Each row of a before or after table is a point. One or more steps were done to the points. Then noise was added and the rows were shuffled. The steps act on columns, c1 being the first. Name the steps. A step turns or swaps two columns, mirrors them in a line or flattens them onto one, adds a multiple of one to another, or multiplies or shifts one. Angles are multiples of 10 degrees, from the lower column toward the higher: turns from -170 to 170, lines from 10 to 170 but not 90. Use the fewest steps. Two steps may share a column if one is a turn and the other turns, adds or multiplies; they go together, in the order done. Otherwise the lowest column goes first.
(in the rows, 128 means zero)

Before (11 x 3)
[[106 160 154]
 [ 92 156 102]
 [119 130 128]
 [130 109 108]
 [107 152  92]
 [157 124 126]
 [145 134 107]
 [114 102 118]
 [105 124 154]
 [154 123 158]
 [121 151  97]]
After (11 x 3)
[[172 123 155]
 [ 74  91 114]
 [ 72 126 103]
 [ 74 120 171]
 [ 41 109 162]
 [114 119 170]
 [133 155 141]
 [197 125  94]
 [ 94 159 128]
 [198 133 130]
 [104 129 129]]
Steps: multiply c1 by 2.5; turn c2 and c3 by 160 degrees

Before (13 x 8)
[[143 145 137 120 165 146 119 124]
 [120 131 148  95 131 127 105 120]
 [110 147 164 107 153  94 135  89]
 [137 122 163 132 124  53 139 103]
 [176 140 153 100 124 140 109 101]
 [121 106 158  94 193 139 147 102]
 [125 122 109 120 127 146 105 157]
 [117 109 154  93 120 144 169 106]
 [108 135 127  92 169  59 111 144]
 [106 110 171 115 132 141 195 153]
 [199 166 127  97 156 125 215  96]
 [120 126 123 166 124 150 108 110]
 [116 142 124  99 132 125 128 199]]
After (13 x 8)
[[111 126 152 120 128 133 153 157]
 [197 138 124 131 131  99 118 103]
 [175 114 150  95  86  76 140 146]
 [121 108 133 119  92 151 131 127]
 [105 121  96 167 133 132 150 111]
 [108 167 209 112 124 116  70 151]
 [149 113 104 107 103  95 115  88]
 [109 161 122  93 134 126  95 106]
 [116 153 119  96  63 126 115 101]
 [144 111 114  99 135 174 143 101]
 [127 117 136  96 125 119 147 122]
 [166 120  80  96 100 188  35  96]
 [125 116 233  99 124 116 124 200]]
Steps: turn c1 and c6 by 60 degrees; turn c2 and c7 by -160 degrees; add 1.5 times c8 to c3; multiply c5 by -1

Before (14 x 12)
[[138 113 146  98 151 164  99 116 127 167 129 121]
 [110  64 177 147  82 116 151 103 130 147 173 152]
 [153 126 108 104  72 103 176 183 123 186 135 125]
 [127 146 103 115 110 113  94 127  90 154 123 101]
 [150 117 141 112 105 125  88  84 157 158 159  89]
 [125  82 111  94  72 146 110 103 128 154 130 145]
 [167 120 117  88  83 150 119 122 101  79 114 150]
 [138 132 200  81  91 181 138  80 125 163  86 110]
 [146 138 102 110  94 142 132  42 143 122 181 115]
 [131 172 160 107 116 113 103 162 129 134 114 177]
 [121 140 147  94 100 152  94 150  81 116 149 118]
 [119 127  82  91 112 124 158  94 188 161 135  77]
 [127 124  80 143 144 160 100 131 164 132 124 115]
 [124 166 162 118  71 153 109  95 117 138 154 122]]
After (14 x 12)
[[181 146 147  98  96 132 171 150 106 170 149 112]
 [210 103 142  95 174 156 156  84 125 134 159 112]
 [186 126 103 113 121 161 144 127  84 148 123  97]
 [185 132 110  90 163 126 154 103 107 175 130 174]
 [192 195 161 143 137 154 136 162 125 138 114 126]
 [179 111  82  75 196 112 104  94 141 120 135  97]
 [198 142 200  81 160  81 154  80  99 156  86 113]
 [186 110  79 136 151 121 169 131 148 103 124 123]
 [184 150 163 129 147 121 158  95 113 182 155  94]
 [214 138 108 105 180 116  75 183  81 169 135 128]
 [227 158 117 100  95 118 149 122 148 188 114 149]
 [207 134 103 110 146 115 135  43 143 157 182 112]
 [169  99 178 134 157 121 103 103 115 167 171 193]
 [199 130 145  95 142 120 173 115  98  98 129 135]]
Steps: shift c1 by 60; turn c2 and c12 by -50 degrees; turn c2 and c4 by 30 degrees; turn c9 and c10 by 50 degrees; turn c5 and c10 by -110 degrees; turn c6 and c7 by 140 degrees

Before (14 x 20)
[[133  70  77 162 157 135 179 120  87 117  84 141  88 130 146  76 112 151
  105  66]
 [ 56 155 100 127 102 127 161 166 124 147 117 150 131 102 108 122 130 106
  128 131]
 [ 67 157 148  82  88 115 123 148 181 175 118 128 103 136  93 126 152 146
  132 115]
 [104 124 144 183 141 176 155 152 117 114 109 134  75 142 111 112 113 123
  101  90]
 [ 95 123 142 121  54  92 108 169 168 147 135 133 124 103 107 134 111 118
  135 130]
 [156 113 134 177 129 153 182 130 140 146  97  63 115 170 187 115 152 172
   47 142]
 [ 55 143 160  96  85  99 101  85 142 149 153 108 122  99 150 165 139 150
  100 136]
 [139 118 123 153 154 174 151 119 117 126  62 137 130 140 119  70  96 109
   93 107]
 [ 93 155  93 128 103 154 101 137 151 156 129 116  92 127 108 131 113 124
  157 141]
 [ 73 156 166 105  56 111 146 111 167 144 161 137 121 119 133 124 142 138
  175 154]
 [117 165 127 151 117 102 121 122 126 166 127 148  94 108  97 111 151 100
  131 112]
 [ 85 157 148 117  95 133 114 144 187 158 127 148 107  61 135 133 148 156
  138 144]
 [124 158 119 120  95 161 138 150 104 144 131 128 122  94  87 106 123 135
  135  79]
 [151  92  97 135 138 166 182 111 109 144 117 169  91 126 104 127 111 121
   82 104]]
After (14 x 20)
[[135  75 123 115 156 209 182  77  89 112  88 137  91 131 126  74 117 185
  101  68]
 [156 112 169 166 169 112 186  92 140 148  89  60 117 165 174 114 152 141
   45 144]
 [155  94 109 134 119 200 188  66 107 143 105 166  92 130 104 125 110 143
   80 108]
 [117 164 108 132 100 123 119  79 129 163 137 152  91 110 111 108 151 122
  132 112]
 [101 124 130 167 126 230 153 111 112 111  95 130  74 146 106 115 113 111
  102  92]
 [ 92 121 126 129  61  93 105 137 173 144 149 131 123 105 159 136 104 112
  139 127]
 [ 93 157  99 130  95 137 100 100 151 147 116 119  95 130 130 131 108 152
  157 146]
 [ 72 154 156 101  77  84 142  68 162 146 165 137 123 121 174 123 133 102
  180 153]
 [ 58 160  98 113  94 117 160 130 121 147 118 149 136 100 134 120 121 143
  124 124]
 [131 162 136  99  74 230 140 114 109 145 123 131 125  96 115 108 124 133
  131  79]
 [137 120 109  94 142 172 149  82 111 128  55 135 133 141  98  68  96 117
   94 107]
 [ 66 152 157  72  76 129 121 110 177 177 120 132 104 130 130 128 152 121
  131 115]
 [ 82 158 164 123 109 108 118 100 181 156 124 145 105  63 155 135 148 129
  138 144]
 [ 59 140 166 140 104  95 102  42 146 147 161 107 124 101 177 169 143 110
  106 136]]
Steps: turn c3 and c18 by -60 degrees; add 1 times c16 to c4; turn c5 and c15 by -40 degrees; turn c6 and c11 by -20 degrees; add -1.5 times c20 to c6; shift c8 by -40

Before (10 x 32)
[[114 143 133 192 130 147 160 181  75 107 137 101 149 155 164 144 127 108
  143 140 146 110 141 111 138 138 112 147 132 160 162 159]
 [134 130  91 185 136 137 121 159  92 122 175 113 113 137 139 136 112 139
  145 140 141 124 188 123 149 158 102 169 132 139 147 136]
 [ 97 123 184 129 124 139 115  96 156 128 117 121 120  78 105 120 146 171
  135 114 161 173 126 128 157 122 115 137 128  82  97 103]
 [141  86 154 130 116 131 117  75 135 131 117 145 144  69  96 140 139 156
  161 112 159 150 127 139 134 149 160 101 134  97  78 133]
 [134 123 149 148 124 156 119 111 147 139 107 133 113  99  83 108 130 151
  138 109 144 175 123 112 118 134 181 108 123 102  99  74]
 [112 161 122 173 122 107 123 151  54 134 157 115 143 136 137 119 122 115
  144 130 125  91 172 121 113 139  82 134 100 151 185 133]
 [152 170 118 185 115 129 134 172 114 123 162 123 159 136 145 156 142  95
  149 128 104 104 171  85 131 145  83 170 101 147 153 149]
 [126 164 106 174 104 147 139 128  96 139 179 109 143 160 138 118 123 132
  161 148 112  94 124 115 147 132  99 169 122 177 156 148]
 [145 105 151 151 106 146 119 101 128 143 147 126 129  83 107 142 175 152
  104  99 169 169  99 153 126 152 135 125 131 103 107  83]
 [141  92 169 143 104 133 120  94 144 150 148 126 122  71 155 109 126 138
  154  99 147 187 125 116 133 128 140 104 152 103 106  86]]
After (10 x 32)
[[115 143 136 192 120 147 163 182  76 106 137 104  99 154 114 147 124 110
  143 171 121 119 137 137 137 138 149  89 128 160  92 159]
 [138  94 170 138  97 133 121  96 141 150 150 132 126  67  95 108 125 137
  151   7 107 151 124 106 134 128 129 128 151 105 139  81]
 [145 103 147 152 109 145 118 102 128 142 146 128 125  84 142 143 177 155
  104  31  86 146  98 135 129 152 142 145 128 104 155  86]
 [155 172 120 183 114 130 134 170 112 122 165  98 121 137 140 154 143  96
  148 156 172 112 174 114 134 145 157  84 103 143  81 147]
 [ 97 125 187 128 126 137 116  93 160 128 118 135 120  82 151 117 147 171
  137  48 107 153 126 106 156 122 156 134 130  83 155 104]
 [135 123 150 148 138 156 121 111 148 139 107 144 133  98 152 107 131 151
  139  38  89 151 125 100 121 137  88 172 120 103 140  74]
 [135 128  94 184 135 136 122 158  94 122 176 146 115 134 148 135 110 139
  143 146 131 135 187 136 149 159 158  92 135 141 112 133]
 [125 167 105 175 101 146 135 130  94 140 178 113 109 161 144 120 123 129
  163 204 156 116 125 135 145 129 142  90 122 176  96 151]
 [141  86 156 128 126 132 116  70 135 129 116 113 143  66 134 136 138 158
  162  77  84 135 125 107 132 148 114 168 136  97 173 134]
 [110 160 123 174 120 108 120 154  51 134 157 114 116 138 126 120 122 116
  144 177 155 100 167 158 115 139 162 116 103 150  78 133]]
Steps: add -0.3 times c15 to c5; turn c15 and c28 by -140 degrees; turn c12 and c13 by 90 degrees; turn c20 and c22 by 40 degrees; multiply c20 by 2; turn c21 and c27 by 150 degrees; mirror c24 and c31 in the line at 20 degrees

Before (12 x 64)
[[130 105 182 143  95 131 113 148 132 156 135 136 135 174 114 134 117 154
  154 105 117 137 132 113 121 151  89 118 127  95 184 126  70  51  90 124
  100 100 188 117 141 172 126 135  91 189 115 134 174 155 153 139 164 151
  133  93  95 193 143 143 150 114 152  97]
 [143  94 180 154  92 130 132 122 154 119 154 117 105 158  97 147 125 125
  142 104 104 142 105 168 134 111  89 104 136 113 177 137 128 124  62 134
   98 148 164 129 108 149 160 143 122 194 116 136 152 133 146 126 188 140
  103 141 130 139 153 134 148 145 158 108]
 [ 95 113 148 147  93 117 126 110 123 188 155 133 114 185 128 133 103 121
  137  84 130 122 104 129 132 149 108  84 161 111 142 186 101 101  87 129
   91 124 168 133 138 138 104 119 133 168 113 138 152 139 124 124 155 120
  140 119 163 153 171 149 116 112 125 118]
 [141 108 169 146 159 103 130 143 102 130 122  99 142 111 145  71  95 102
  160 216 142 187 112 154 124 140 233 156 127  83 112 157 166 116 125 152
  152 141 137 127  76 140 122  95 131 196 100 118 100 185 144 175  76 140
  172 112 132 139 102  99 129 113 121  65]
 [128  94 118 136 113 135 124 134 145 150 177 159 105 203 109 156  69 165
  166  69  77 148 142 140 131 150 110  80 128  95 135 136  80 108  78 131
   76 149 181 122 104 116 125 160 124 168 127 142 173 198 150 107 171 154
  118 115 130 175 162 133 166 120 174  82]
 [116 117 139 154 135 137 134 101 151 175 156 144 142 166 159 119  95 164
  137 105 107 140 112 139 125 150  80  93 122 123 173 142 102 103  92 100
   81 122 139 135  93 161 142 170 120 194 155 133 164 151 155 142 152 136
   89 111 144 148 111 104  99 113 148  74]
 [170 135  95 139 133 112 139 158 114  77 150 143 157  92 187 106 182 112
  140 135 106 153 105  74 123 113 180 156 122 160  83 135 149 151 110 123
  134 152 123 118 140 136 127 146 142  88 136 113 106 111 136 139  82 143
  174 115  82  73  53 161 120 148  92  98]
 [139 116 143 124 121 106 134 135 113 142 124 162 121 181 130 139  80 111
  172  49 138 106 121 135 136 152  83 112 152  78 167 118 102  89  55 100
  117 137 145 132 126 195 144 169 143 163 139 141 143 166 131 110 182 144
  130 130 147 157 157  98 144 122 156  81]
 [183 111 132 138 153 133 106 129  73  70  98 154 138  83 177  96 138 106
  120 128 110 166 116 107 134  84 134 165 104 127  68 147 106 193 117 142
  154 120 157 153 122 123 102 166 110  58 145 132 107  93 186 137  88 124
  152 137 136 117  60 163 103 139  87  93]
 [135 137 101 137 177 134 103 166  88  86 123 126 181 100 112 111 167  93
  145 131  94 170 159 105 119  98 136 198 129 144  55 116 143 188 141 101
  127 113 122 123 140 145  83 136  99  80 172 118 126 111 146 154 138 138
  146 148 117  59  87 189  94 151  72  84]
 [154 157 120 136 171 153 143 167  88  79 118 153 189 111 134 104 171  99
  109 114 126 124 143  78 141  97 154 139  87 103 111 132 107 174 148 157
  144 141 129 183 119  98 114 138 130 102 165 112 126 128 137 153 111 134
  148 165 108  70  60 166 117 146  82 122]
 [154 146 130 134 177 153 101 144  68 113 129 161 116  92 155 135 147 112
  146 160 112 109 135  77 136 108 137 184 103 168  88 133 151 165 120 122
  125 137 144 169 107 138  96 119 121  58 119 121  91 127 130 177 103 150
  118 163 105  79  51 168 138 143 100  98]]
After (12 x 64)
[[138 127 143 125 121 131 134 134 114 142 126 164 101 182 130 141  80 146
  172  73 140 106 122 136 138 152  81 112 152  79 208 117 102  89  58 101
  118 137 144 131 126 196 149 168 145 105 137 141 144 166 132 109 156 143
  130 130 146 155 156  97 145 142 155  82]
 [156 132 132 135 178 114 100 145  67 114 130 160 193  96 154 136 147 139
  145 140 112 110 136  74 137 109 136 186 104 169  77 134 151 165 119 120
  126 137 145 170 106 138  93 119 120 152 118 121  91 127 129 178 105 150
  114 164 106  79  52 169 137 107 100 100]
 [181 147 130 138 153 119 108 129  73  71  99 154 184  83 176  97 137 148
  122 115 109 162 114 107 133  86 133 167 106 124  81 145 106 191 116 141
  152 120 159 154 124 124 102 166 110 169 145 131 106  92 185 137  74 126
  153 136 136 116  58 164 104 137  86  94]
 [135 144 100 139 176 117 102 168  87  86 123 124 143 100 114 109 168 163
  145  85  97 170 158 103 117  98 137 199 129 146  69 115 144 189 141 101
  127 113 122 124 140 144  82 139 100 199 173 117 126 109 144 154 115 139
  147 146 119  59  87 190  93 110  70  85]
 [171 140  94 139 130 130 139 157 113  81 150 143 148  93 186 107 181 147
  140 130 105 150 103  75 122 114 181 156 124 161  89 134 152 150 110 123
  135 154 122 118 138 134 127 146 143 173 135 110 107 112 135 138  77 142
  175 114  82  73  54 161 120 110  91  98]
 [130 129 182 143  96 135 113 147 131 156 139 135  72 174 112 133 120 101
  155 127 115 138 133 114 121 151  91 117 127  97 185 125  72  52  90 121
  101 101 187 118 140 173 126 136  90 103 113 135 174 153 151 138 167 152
  132  95  96 194 142 142 151 154 153  97]
 [127 138 118 138 112 139 124 136 144 152 176 159 102 202 107 154  68  93
  164  72  74 145 141 140 131 150 111  81 127  97 172 136  81 109  78 129
   78 149 180 122 104 117 127 159 126  85 128 143 172 198 149 107 144 155
  120 116 129 175 164 132 168 159 174  83]
 [116 121 141 155 134 138 136 102 151 175 157 144  64 164 158 121  91  92
  137 126 106 141 114 139 127 151  80  92 121 126 176 144 103 104  93 102
   79 121 137 134  92 161 142 168 122 106 153 135 164 152 156 143 156 136
   88 110 145 144 112 105 102 144 146  73]
 [ 95 121 148 146  93 131 127 111 121 190 158 135 100 185 129 133 103 136
  138  92 133 122 104 128 132 147 107  86 161 109 165 186 101 100  86 130
   93 125 168 133 139 138 104 118 133  94 115 141 151 136 124 121 141 120
  138 118 163 153 171 148 116 147 125 116]
 [143 123 169 146 158 128 130 143 103 130 123 100  63 111 145  68  93 156
  159 204 142 186 114 153 125 140 235 159 127  82  59 158 165 115 125 154
  153 142 136 128  76 140 121  95 132 108 102 117  99 185 143 174 111 138
  171 113 132 140 101  98 131 151 120  64]
 [155 130 122 137 170 109 143 168  88  79 117 152 119 112 133 105 172 152
  110 118 127 124 143  79 140 100 154 138  88 104 126 131 107 174 146 156
  146 143 129 184 119  99 114 139 130 195 166 112 125 126 140 152 104 134
  150 166 110  69  59 166 119  92  82 121]
 [142 160 179 152  94 127 134 121 154 119 154 119  83 158  95 147 124 132
  141 109 103 141 105 167 135 111  89 104 133 112 183 138 126 126  61 133
   97 150 164 128 107 147 163 143 122  77 115 137 153 134 145 126 188 138
  105 143 130 138 153 137 152 148 156 105]]
Steps: turn c2 and c62 by -120 degrees; multiply c6 by 0.4; turn c6 and c18 by -160 degrees; turn c13 and c46 by 120 degrees; turn c20 and c31 by -40 degrees; turn c20 and c53 by 30 degrees

Before (8 x 64)
[[122 150 152 151 144 163 124 195 138 164 120 150  75 123  93 136  88 114
  146 141 153 122 128 184  79 134 126 148 129 171  84  97  66 109 121 157
  158 104 123 155 132 103 129 121 104 140 148 133 121 126 172 161 132 130
  112 105 137 120 111 178  71  75 167 105]
 [145 124 158 122 167 146 118 197 125 144 136 147  60 129  94 134 124 121
  156 142 165 112 148 197 127 113 150 133 148 143  68 107 106  88 100 143
  147 107 156 129 144 116 123 115  99 156 164 149 132 112 183 117 154 144
   53 123 181 142 116 163  75  88 185  97]
 [116 119 144 137 125  97  93 116  85  94 116  87 153 123 156 142 117 126
  143 131 177 129 128 119 147 150  95  73 142 123 148 154 154 140 139 117
   90 137  89 118 180  88 109  75 124 121 157  79 136 172  92 111 157  96
  153 112 162 151 131  92 109  83  85  99]
 [ 97 160 111 148 133 136 154 142  97 115  51 178 131 112 132 144 144 149
  125 132 109 160 128 120 136 123 119 164 106  54 145 140 173 148 124 120
   90 129 144 110 136 135 181 126 145  84  92 178 158  62 173 174  98 132
  172  93 127 119 148  86 168 118  72 166]
 [128 137 100  84 140 163 104 177 100 166 166 147  57 136 118 117 152 133
  151 148 135  84 155 188 156 162 154 137 134 158  92 126  99 131 135 143
  154 110 140 149 117 104 106 109  72 144 180 127 141 127 155 157 145 137
  113 148 170 114  96 174  65  69 186  95]
 [ 82 119 141 200 113 163 140 122 112 116  55 188 154 148 109 135 126 154
   95 136 111 158 145 141 157 108 140 135  83  67 152 135 162 129 118 118
  120  74 109 126 148 146 157 161 154 138 111 175 128  77 161 135  87 148
  118 114 119  83 149  89 168 148  78 125]
 [135 101 140 157 132  56 110 104 115  90 161  89 151 129 179 129 126 167
  141 133 151 159 141 100 123 124 141  89 132 137 148 149 149 130 120 110
   98 130  86 160 154 134  89 113 124 126 157 106 106 164  91 107 157 110
  120 108 119 152 137  96  89  40  91  97]
 [107 112  88 177 126 156 154 130  75 133  75 167 139 139 114 136 146 120
  123 135 130 134 116 114  95 124 123 156 124  87 142 146 179 140 135 192
  111  81 120 133 140 140 173 169 194 103  98 177 136  85 186 124 110 161
  158  86 110 103 137 110 158 128  66 178]]
After (8 x 64)
[[128 138  99  84 143 160 167 178 101 165 167 129  78 134 149 114 153  77
  148 149 136  81 155 187 156 166 158 136 146 159 140 127 106 130 134 144
  153 109 140 126 117 104 106 109  72 145 179 147 139 126 153 159 144 136
  112 147 169 116  95 174  67  69 186  94]
 [ 80 119 142 199 112 164  96 122 110 117  56 128 124 148 139 133 124 166
   95 134 111 158 143 141 156 110 141 133  71  65 128 135 137 128 118 117
  119  74 111 175 149 146 155 162 154 138 111 127 129  77 161 135  87 147
  119 116 118  82 151  90 167 147  79 124]
 [134 101 138 156 131  55 135 103 117  91 160 128 114 129  71 130 127 171
  142 134 152 160 142 101 122 122 139  88 125 134 147 147 147 132 120 108
   98 131  86 105 152 135  89 114 124 125 157 160 105 165  92 106 156 110
  117 108 118 154 135  97  87  40  90  96]
 [145 124 159 122 166 146 174 199 127 145 136 130  90 131 180 133 123  71
  158 142 165 111 147 197 126 112 147 133 156 147 121 107 118  89 100 141
  148 106 158 148 142 117 124 115 102 156 165 128 131 112 182 116 153 145
   55 124 182 139 117 164  74  87 185  98]
 [ 96 160 111 150 132 136 105 142  96 114  53 130 113 113 118 146 143 145
  123 133 110 161 129 122 137 124 121 165  85  55 106 141 155 149 124 120
   90 129 148 181 136 135 182 125 145  85  92 113 159  63 174 175  99 130
  173  95 129 120 146  88 168 114  71 167]
 [125 149 153 150 143 162 157 194 137 163 123 128 104 124 174 135  88  79
  147 139 155 121 126 185  77 132 126 149 160 169 121  98  74 108 122 156
  159 105 125 134 133 105 127 121 104 139 148 155 121 127 172 161 131 128
  112 103 137 122 112 179  71  76 168 106]
 [115 119 142 134 125  96 132 117  86  93 115 128 145 125  95 140 116 144
  144 136 174 128 130 119 147 151  96  73 129 121 161 153 159 142 142 116
   88 138  87  82 180  88 108  71 122 120 156 117 136 172  91 110 157  95
  154 112 164 153 130  91 110  82  85  99]
 [105 112  90 177 125 155 101 130  76 129  74 129 143 140 139 136 147 129
  122 136 128 133 114 115  95 122 122 153  99  89 110 148 168 140 138 191
  109  82 120 177 141 139 174 169 194 102  98 133 135  88 186 124 110 162
  159  84 110 103 135 112 161 130  68 176]]
Steps: turn c15 and c31 by 160 degrees; turn c7 and c31 by -110 degrees; multiply c12 by 0; turn c13 and c18 by 50 degrees; turn c29 and c33 by 30 degrees; swap c40 and c48
